Rows are points. Each copy is the shape, with its points in the same order, turned, moved and blurred by noise. Say if it was mirrored as well.
In the rows, zero is written as 128.

Shape (5 x 2)
[[133 159]
 [101 121]
 [149 178]
 [ 91 116]
 [118  79]]
Copy 1 (5 x 2)
[[152 145]
 [109 163]
 [177 135]
 [ 97 171]
 [ 77 132]]
Copy 1 is: only turned
Copy 2 (5 x 2)
[[151 131]
 [121 167]
 [162 101]
 [120 176]
 [ 74 159]]
Copy 2 is: only turned
Copy 3 (5 x 2)
[[ 98 137]
 [127 100]
 [ 83 160]
 [131  90]
 [169 110]]
Copy 3 is: only turned

Shape (6 x 3)
[[101 143 123]
 [ 93 121 186]
 [127 132 190]
 [145 145 132]
 [174  86  99]
 [106 114 103]]
Copy 1 (6 x 3)
[[112 134 110]
 [ 69  81 109]
 [ 66  88 143]
 [108 129 151]
 [166 107 185]
 [150 121 113]]
Copy 1 is: only turned
Copy 2 (6 x 3)
[[127 120 103]
 [110  76 152]
 [140  87 164]
 [156 135 128]
 [130 198 155]
 [103 150 108]]
Copy 2 is: mirrored

Shape (7 x 3)
[[ 91  93 179]
 [116 142 161]
 [104  91 130]
 [135 170 170]
 [142 110 120]
 [162 116 147]
 [133 121  67]]
Copy 1 (7 x 3)
[[147 196 141]
 [137 149 170]
 [129 161 113]
 [147 129 199]
 [141 120 121]
 [170 119 141]
 [ 98  90 101]]
Copy 1 is: mirrored
Copy 2 (7 x 3)
[[ 75 167  87]
 [124 144  86]
 [ 86 146 131]
 [152 129  68]
 [110 109 131]
 [108  97  99]
 [134 105 176]]
Copy 2 is: mirrored
Copy 3 (7 x 3)
[[ 69 104 184]
 [120 110 165]
 [ 73 147 154]
 [154  96 162]
 [101 137 121]
 [110 108 113]
 [118 192 111]]
Copy 3 is: only turned
Copy 4 (7 x 3)
[[117  91 178]
 [122 142 158]
 [118  95 127]
 [133 176 177]
 [146 123 114]
 [177 139 135]
 [113 151  71]]
Copy 4 is: only turned

Shape (10 x 4)
[[105 131  86 143]
 [127 171 147 128]
 [ 80 141 153 121]
 [148 155 139  92]
 [189 104  64 157]
 [174 153 107 104]
 [100 126 100 135]
 [181 127 159  93]
 [ 85 142 166  99]
 [129 156 130  94]]
Copy 1 (10 x 4)
[[122 136  93  85]
 [147 150 105 169]
 [101 114  77 157]
 [106 166 126 167]
 [134 154 183  68]
 [130 180 146 138]
 [104 139  96  99]
 [115 150 173 176]
 [ 95 117  79 176]
 [112 164 109 162]]
Copy 1 is: only turned
Copy 2 (10 x 4)
[[ 81 122  95 120]
 [155 147  98 125]
 [124 161  98 170]
 [148 157 140 112]
 [ 89  62 151  77]
 [136 136 151  84]
 [ 83 133 103 132]
 [167 129 174 124]
 [138 175 111 175]
 [134 160 128 117]]
Copy 2 is: only turned
